Each row is a point. The points of each table are mixes of a few directions, plus a little noise. How many directions does each table use, and how many do they share? Where both have some left over, give the other angles between the two spaces (their principal angles), to ten degrees, smallest first.

First, 5 rows:
[[ 0.01 -0.04 -0.17]
 [-0.07 -0.09 -0.34]
 [-0.40  0.05  0.64]
 [ 0.04  0.05  0.17]
 [ 0.40  0.04 -0.30]]
Second, 7 rows:
[[-0.04 -0.31  0.13]
 [-0.02 -0.47  0.19]
 [ 0.04  0.61 -0.23]
 [-0.03 -0.48  0.19]
 [ 0.04  0.34 -0.14]
 [-0.01 -0.11  0.04]
 [ 0.02  0.44 -0.16]]
Directions: first 2, second 1, shared 0; angles 70

First (8 x 6):
[[ 0.33 -0.19  0.13 -0.35 -0.22 -0.51]
 [-0.15  0.48 -0.15  0.09  0.09  0.05]
 [ 0.24 -0.17 -0.03 -0.19 -0.48  0.04]
 [-0.38  0.10 -0.06  0.37 -0.01 -0.09]
 [-0.41  0.20 -0.04  0.36  0.17 -0.16]
 [ 0.04  0.04 -0.02 -0.01  0.29  0.49]
 [ 0.07 -0.45  0.26 -0.09  0.32 -0.40]
 [ 0.25 -0.01 -0.10 -0.19 -0.15  0.59]]
Second, 7 rows:
[[ 0.03  0.12 -0.05 -0.03 -0.08  0.03]
 [ 0.11  0.52 -0.25 -0.14 -0.38  0.17]
 [ 0.08  0.34 -0.18 -0.08 -0.27  0.12]
 [-0.10 -0.44  0.21  0.11  0.33 -0.15]
 [-0.18 -0.87  0.43  0.21  0.66 -0.30]
 [ 0.04  0.17 -0.10 -0.04 -0.14  0.07]
 [ 0.03  0.15 -0.07 -0.05 -0.12  0.05]]
Directions: first 4, second 1, shared 1

First, 9 rows:
[[-0.37 -0.13 -0.35 -0.25  0.08 -0.14  0.01  0.21 -0.12]
 [-0.04  0.22 -0.14  0.09 -0.11 -0.22 -0.07 -0.16  0.28]
 [-0.30 -0.19  0.29  0.31  0.30 -0.34  0.06 -0.48 -0.62]
 [-0.22  0.52 -0.01 -0.02 -0.14 -0.35 -0.30  0.09  0.04]
 [ 0.18 -0.01  0.05  0.25 -0.02 -0.06  0.13 -0.40  0.22]
 [ 0.33 -0.32 -0.06 -0.26  0.20  0.38  0.54  0.11  0.16]
 [ 0.39  0.21 -0.03 -0.27 -0.02  0.26  0.30  0.22  0.45]
 [-0.10 -0.18 -0.10 -0.06  0.07  0.03  0.07  0.04 -0.10]
 [ 0.09 -0.12  0.35  0.20 -0.36  0.42 -0.74  0.36 -0.31]]
Second:
[[ 0.07  0.15  0.08 -0.06 -0.10  0.06  0.02 -0.03 -0.43]
 [ 0.07 -0.33  0.06 -0.41  0.49 -0.37  0.34 -0.01  0.26]
 [ 0.20  0.14  0.09  0.28  0.24 -0.22 -0.02  0.09 -0.24]
 [ 0.02  0.17 -0.47  0.32 -0.35  0.16 -0.18  0.05 -0.01]
 [ 0.24  0.58 -0.22 -0.15 -0.34 -0.16 -0.27  0.25 -0.14]
 [ 0.07 -0.04 -0.13 -0.03  0.28 -0.39 -0.09  0.23  0.70]
 [-0.15 -0.06  0.27  0.22 -0.14  0.37  0.02 -0.22 -0.50]
 [-0.27  0.06  0.18  0.02 -0.40  0.40 -0.25 -0.06  0.17]
 [-0.24 -0.65  0.12 -0.14  0.34  0.11  0.39 -0.29  0.19]]
Directions: first 5, second 5, shared 2; angles 40, 70, 80

First, 9 rows:
[[ 0.08  0.14  0.26  0.18  0.25 -0.39 -0.14 -0.25  0.03 -0.09 -0.01  0.05]
 [ 0.32  0.03  0.33  0.16  0.18 -0.56 -0.21 -0.20  0.35  0.22  0.18 -0.27]
 [ 0.04 -0.08  0.15  0.60 -0.12 -0.41 -0.11  0.03  0.23  0.02  0.28 -0.14]
 [-0.31  0.22 -0.15 -0.39  0.21  0.44  0.15 -0.16 -0.61 -0.42 -0.43  0.50]
 [ 0.06  0.05  0.16  0.17  0.11 -0.26 -0.09 -0.12  0.05 -0.04  0.05 -0.03]
 [ 0.13 -0.35 -0.29  0.04 -0.54  0.24  0.10  0.51  0.42  0.46  0.32 -0.46]
 [-0.19  0.02 -0.28 -0.41 -0.06  0.52  0.18  0.11 -0.31 -0.12 -0.25  0.21]
 [-0.12 -0.17 -0.35 -0.26 -0.32  0.51  0.17  0.32 -0.04  0.11 -0.02 -0.04]
 [-0.01  0.16  0.13 -0.08  0.24 -0.08 -0.05 -0.23 -0.16 -0.16 -0.16  0.16]]
Second (11 x 12):
[[ 0.39 -0.18  0.07 -0.15 -0.07 -0.20 -0.09  0.11  0.52  0.51  0.24 -0.49]
 [ 0.24 -0.12  0.05 -0.09 -0.05 -0.13 -0.07  0.06  0.33  0.33  0.14 -0.30]
 [-0.44  0.20 -0.09  0.16  0.09  0.23  0.11 -0.11 -0.59 -0.58 -0.27  0.54]
 [-0.03  0.00  0.00  0.00  0.01  0.01  0.01  0.00 -0.03 -0.02 -0.02  0.03]
 [-0.34  0.17 -0.06  0.13  0.06  0.18  0.08 -0.09 -0.46 -0.45 -0.21  0.43]
 [-0.44  0.20 -0.08  0.17  0.08  0.22  0.11 -0.12 -0.57 -0.57 -0.26  0.53]
 [ 0.05 -0.01  0.00 -0.02 -0.01 -0.03 -0.02  0.02  0.06  0.06  0.04 -0.06]
 [ 0.38 -0.18  0.08 -0.13 -0.09 -0.21 -0.09  0.09  0.51  0.50  0.23 -0.47]
 [ 0.43 -0.20  0.09 -0.17 -0.07 -0.23 -0.10  0.12  0.58  0.58  0.25 -0.53]
 [ 0.19 -0.09  0.04 -0.07 -0.03 -0.09 -0.06  0.05  0.24  0.24  0.11 -0.22]
 [-0.43  0.19 -0.08  0.15  0.09  0.23  0.12 -0.11 -0.58 -0.56 -0.24  0.52]]
Directions: first 3, second 1, shared 1

First:
[[-0.34 -0.04 -0.20  0.20  0.37 -0.44 -0.19 -0.04  0.17 -0.06  0.09  0.01
   0.17 -0.10 -0.06 -0.36 -0.21 -0.45]
 [ 0.01  0.03 -0.03  0.01  0.01  0.08  0.00 -0.04  0.00 -0.01 -0.01  0.01
   0.02 -0.01 -0.01  0.01  0.09  0.00]
 [ 0.55 -0.02  0.51 -0.28 -0.57  0.25  0.21  0.23 -0.22  0.13 -0.08 -0.10
  -0.35  0.25  0.08  0.50 -0.24  0.65]
 [ 0.16 -0.02  0.19 -0.07 -0.15 -0.03  0.03  0.10 -0.03  0.05 -0.01 -0.06
  -0.12  0.08  0.03  0.13 -0.18  0.17]
 [ 0.42  0.00  0.40 -0.21 -0.44  0.23  0.18  0.17 -0.17  0.10 -0.08 -0.06
  -0.25  0.20  0.06  0.39 -0.13  0.51]
 [-0.67 -0.02 -0.54  0.36  0.74 -0.50 -0.29 -0.21  0.27 -0.15  0.12  0.08
   0.40 -0.31 -0.11 -0.63  0.02 -0.84]
 [ 0.21  0.12 -0.07 -0.20 -0.36  0.84  0.21 -0.18 -0.17  0.02 -0.14  0.12
  -0.08  0.02  0.09  0.31  0.79  0.41]
 [-0.23  0.03 -0.27  0.10  0.23  0.04 -0.08 -0.18  0.08 -0.06  0.03  0.07
   0.16 -0.13 -0.04 -0.20  0.27 -0.24]
 [ 0.24 -0.09  0.40 -0.05 -0.18 -0.34  0.00  0.29 -0.06  0.06  0.03 -0.16
  -0.20  0.18  0.00  0.17 -0.63  0.22]
 [-0.34  0.02 -0.37  0.17  0.36 -0.10 -0.12 -0.17  0.12 -0.09  0.05  0.09
   0.22 -0.17 -0.03 -0.30  0.22 -0.40]]
Second:
[[ 0.04 -0.12  0.17  0.10  0.06 -0.32 -0.11  0.17  0.03 -0.08  0.05 -0.08
   0.11 -0.07 -0.24 -0.05 -0.41 -0.09]
 [-0.06  0.03  0.19  0.00  0.13 -0.53 -0.03  0.24  0.15  0.03  0.03 -0.07
  -0.21  0.20  0.29 -0.17 -0.59 -0.08]
 [ 0.33  0.13  0.27 -0.22 -0.35  0.34  0.19  0.15 -0.05  0.03 -0.13  0.05
  -0.30  0.21  0.25  0.22  0.09  0.49]
 [-0.34  0.04 -0.63 -0.11  0.07  0.51  0.13 -0.62 -0.22  0.30  0.00  0.03
   0.00 -0.03  0.22  0.16  0.87 -0.17]
 [-0.17  0.19 -0.31  0.00  0.11  0.38  0.04 -0.17  0.12 -0.09 -0.08  0.19
   0.04 -0.07  0.19 -0.19  0.61 -0.06]
 [ 0.09 -0.20  0.29  0.09  0.03 -0.55 -0.12  0.23 -0.01  0.00  0.11 -0.15
   0.05 -0.01 -0.25  0.02 -0.71 -0.10]
 [ 0.01 -0.31  0.16  0.01 -0.03 -0.53 -0.07  0.01 -0.24  0.27  0.16 -0.28
   0.00  0.05 -0.22  0.26 -0.69 -0.12]
 [ 0.11  0.21 -0.13  0.11 -0.02  0.70 -0.02  0.00  0.23 -0.46 -0.16  0.34
   0.29 -0.29 -0.23 -0.24  0.80  0.13]]
Directions: first 2, second 4, shared 2

First:
[[ 1.00  0.31 -0.02 -0.14  0.36  0.96 -1.23 -0.42  0.02  0.35 -0.91 -0.26
   0.70 -0.28  0.41 -0.09 -0.79 -0.66 -0.37  0.12 -0.06  0.41  0.03 -0.92]
 [-0.43 -0.13  0.01  0.06 -0.15 -0.41  0.52  0.18 -0.01 -0.15  0.39  0.11
  -0.30  0.12 -0.17  0.04  0.33  0.28  0.16 -0.05  0.02 -0.17 -0.01  0.39]
 [ 0.14  0.04  0.00 -0.02  0.05  0.13 -0.17 -0.06  0.00  0.05 -0.13 -0.04
   0.10 -0.04  0.06 -0.01 -0.11 -0.09 -0.05  0.02 -0.01  0.06  0.00 -0.13]
 [ 0.16  0.05  0.00 -0.02  0.06  0.15 -0.20 -0.07  0.00  0.06 -0.15 -0.04
   0.11 -0.05  0.07 -0.01 -0.13 -0.11 -0.06  0.02 -0.01  0.07  0.00 -0.15]
 [-0.32 -0.10  0.01  0.04 -0.11 -0.30  0.39  0.13 -0.01 -0.11  0.29  0.08
  -0.22  0.09 -0.13  0.03  0.25  0.21  0.12 -0.04  0.02 -0.13 -0.01  0.29]
 [ 0.43  0.13 -0.01 -0.06  0.15  0.41 -0.53 -0.18  0.01  0.15 -0.39 -0.11
   0.30 -0.12  0.18 -0.04 -0.34 -0.28 -0.16  0.05 -0.02  0.17  0.01 -0.40]
 [-0.42 -0.13  0.01  0.06 -0.15 -0.40  0.51  0.17 -0.01 -0.15  0.38  0.11
  -0.29  0.12 -0.17  0.04  0.33  0.28  0.16 -0.05  0.02 -0.17 -0.01  0.39]
 [-0.42 -0.13  0.01  0.06 -0.15 -0.40  0.51  0.17 -0.01 -0.15  0.38  0.11
  -0.30  0.12 -0.17  0.04  0.33  0.28  0.16 -0.05  0.02 -0.17 -0.01  0.39]
 [-0.15 -0.05  0.00  0.02 -0.05 -0.15  0.19  0.06  0.00 -0.05  0.14  0.04
  -0.11  0.04 -0.06  0.01  0.12  0.10  0.06 -0.02  0.01 -0.06  0.00  0.14]]
Second (10 x 24):
[[ 0.19  0.34  0.24 -0.14  0.75 -0.70  0.05  0.00  0.39  0.38 -0.23 -0.02
  -0.28  0.08  0.27 -0.02 -0.04  0.14  0.03 -0.29 -0.24  0.20  0.05  0.37]
 [ 0.09 -0.29 -0.19  0.02 -0.43  0.32  0.15 -0.02 -0.42 -0.06  0.28 -0.12
   0.00 -0.12 -0.46  0.20  0.32  0.02  0.13  0.53 -0.08  0.01  0.16 -0.39]
 [-0.12 -0.02  0.11  0.06  0.02  0.01  0.12 -0.04 -0.14 -0.07  0.23 -0.28
  -0.10 -0.24 -0.15  0.21 -0.04  0.01  0.29  0.14 -0.40  0.28 -0.01 -0.10]
 [ 0.20 -0.26 -0.42 -0.08 -0.09 -0.13 -0.02  0.06 -0.10  0.01 -0.25 -0.07
   0.09 -0.02 -0.24  0.14  0.26 -0.02 -0.04  0.08  0.24 -0.01 -0.05 -0.07]
 [-0.10  0.20  0.65  0.13 -0.16  0.51 -0.49 -0.42 -0.08 -0.29 -0.23  0.14
  -0.03 -0.10  0.21 -0.41 -0.28 -0.27 -0.29 -0.35  0.02 -0.18 -0.04 -0.43]
 [-0.15 -0.08 -0.33  0.00  0.02 -0.16  0.23  0.29  0.13  0.03  0.18 -0.04
   0.13  0.07  0.04  0.17 -0.05  0.11  0.16  0.05  0.04  0.05 -0.09  0.35]
 [ 0.14  0.21  0.05 -0.13  0.45 -0.50  0.38  0.18  0.25  0.47  0.27  0.06
  -0.23  0.20  0.07  0.10  0.12  0.29  0.15  0.19 -0.26  0.11  0.24  0.38]
 [-0.18 -0.26  0.16  0.18 -0.56  0.64 -0.05 -0.26 -0.60 -0.41  0.29 -0.36
  -0.02 -0.46 -0.47  0.20  0.05 -0.17  0.26  0.36 -0.39  0.21 -0.01 -0.68]
 [-0.07  0.00 -0.34 -0.05  0.20 -0.29 -0.21  0.18  0.39 -0.08 -0.51  0.14
   0.26  0.16  0.36 -0.13 -0.23 -0.08 -0.22 -0.56  0.52 -0.14 -0.33  0.43]
 [-0.01  0.15  0.09  0.01 -0.20  0.30 -0.15  0.04  0.21  0.03 -0.04  0.56
   0.18  0.44  0.35 -0.46 -0.13 -0.02 -0.46 -0.16  0.56 -0.54  0.08  0.14]]
Directions: first 1, second 5, shared 0; angles 50
